Each row is a point. Each copy is the shape, with its points in the same order, turned, moved and blurred by noise. Is it also mirrored, or only turned?

Shape (6 x 3):
[[ 11  13   1]
 [-46 -21 -65]
 [ -2 -26  38]
 [ 30   8   0]
 [ 22 -27  48]
 [-11   3  47]]
Copy 1 (6 x 3):
[[-18 -10  -9]
 [ 77   9  -4]
 [-30   8  41]
 [-21 -27  -7]
 [-48 -11  44]
 [-46  25  18]]
Copy 1 is: mirrored
Copy 2, 6 rows:
[[ 36  -1   1]
 [-35 -18  56]
 [ 14 -32 -39]
 [ 53 -12   8]
 [ 33 -39 -48]
 [ 20   6 -45]]
Copy 2 is: mirrored
Copy 3 (6 x 3):
[[ 18 -12  10]
 [-31  16 -75]
 [ -8  21  37]
 [  4 -24  10]
 [-17   0  63]
 [ 15  32  41]]
Copy 3 is: only turned

Shape:
[[  5  57 -47 -37]
 [-29 -18  48   9]
 [  5   4 -16 -19]
 [ -7 -18 -14  23]
 [-28  25  53  13]
 [-41 -53 -57  -9]
 [  8  24  13 -38]
 [-16  13  29 -38]
 [ -2 -21  17 -50]
 [ 54  15 -20 -22]]
Copy 1:
[[-16  57  76 -12]
 [-21 -33 -24 -15]
 [  0  23  38  -2]
 [  3  16 -11  17]
 [-56 -23  -4 -14]
 [ 49  53 -21  -9]
 [-16  -1  55 -25]
 [-13 -10  25 -41]
 [ 22 -18  20 -32]
 [  4   7  82  20]]
Copy 1 is: only turned
Copy 2, 10 rows:
[[ 69  31 -40  -2]
 [-19  -6  52  15]
 [ 17  22  -7 -16]
 [ -9 -20  -5 -19]
 [  6   0  42  51]
 [ 20 -29  15 -79]
 [ 19  48   7   8]
 [ 23  37  38  12]
 [  3  49  36 -24]
 [ -3  48 -45  -7]]
Copy 2 is: mirrored
Copy 3 (10 x 4):
[[ 55   0  67  19]
 [-37  37 -16 -24]
 [ 24  -3  12  -6]
 [ 24  20 -25  -2]
 [-39  48  11  13]
 [ 68  25 -23 -64]
 [ -5  -7  37  -5]
 [-20  14  36 -20]
 [ -8 -11  20 -43]
 [ 26 -44  12  18]]
Copy 3 is: only turned
Copy 4, 10 rows:
[[ 53   8 -21  57]
 [-37 -47  -4 -33]
 [ 33  -6   5  13]
 [ -8   6  18 -21]
 [-47 -50 -19  10]
 [ 42  24 -20 -62]
 [ 16 -48  -1  27]
 [  6 -59 -13   7]
 [ 37 -62  -4 -16]
 [ 34 -15  46  29]]
Copy 4 is: mirrored

Shape:
[[ 12 -40 -96 -39  27 -11]
 [ 20  30  21   5 -18  -1]
 [ -3  10  20  37  16  11]
 [  7   3  22  30  34 -56]
 [-27   6 -44 -64   4   6]
 [ -3  10   7  33   2  17]
 [-11  20  23   5  22 -97]
 [-40 -20 -12   9 -48 -42]
 [ -7 -28 -16  11   1   0]
 [ 20 -25  14 -13  26   3]]
Copy 1, 10 rows:
[[102 -55 -19 -23  13  43]
 [  1   7  27  19 -23 -12]
 [ -6  35  23 -15   5  19]
 [ -9  25 -37  22  30  23]
 [ 36 -75   6 -33  -5   1]
 [ -2  20  17 -13 -16  19]
 [-24  -6 -67  37  23  -8]
 [ -7 -31 -37   5 -58  44]
 [ 24 -12   3  -8 -14  50]
 [ 13 -14  30  11  30  36]]
Copy 1 is: only turned
Copy 2, 10 rows:
[[-49 -37 -24  37 -84 -47]
 [ 37 -22 -25 -32  16 -11]
 [ 28 -19   5  11  23  15]
 [ 35 -61  31  21  25 -35]
 [-41 -41 -10 -36 -58  -5]
 [ 16  -7  -8   4  17  10]
 [ 18 -85  47 -10  36 -61]
 [-24   8  32 -27  11 -56]
 [ -1  -2  10  13 -17 -17]
 [ 40 -29  12   6 -38  -3]]
Copy 2 is: only turned
Copy 3, 10 rows:
[[ 84 -46 -58  25   1  -5]
 [-27 -10  25 -11 -28  -2]
 [ -5  -4  42 -25  18   7]
 [-21 -56  15 -28  28  42]
 [ 24  12 -65  11  -1 -17]
 [  2  -4  40 -11  10  -4]
 [-57 -67 -16  -9  32  52]
 [-32 -45  -3  39  37 -41]
 [ 21 -33   7  -4  21 -20]
 [ 17 -34  -3 -49   0  -6]]
Copy 3 is: mirrored
Copy 4 (10 x 6):
[[ 39 -52  26 -60 -20 -86]
 [-24  -5 -11   6   8  15]
 [ -7 -11 -11  46  14 -19]
 [-50 -14   1  42 -30 -45]
 [ 44  19  15 -49 -16 -38]
 [  4 -17 -18  35  13 -11]
 [-65  16   0  22 -73 -42]
 [ 25 -22 -21   8 -77   1]
 [ 22 -35   6  16 -15 -27]
 [ -4 -21  44  16   6 -25]]
Copy 4 is: mirrored
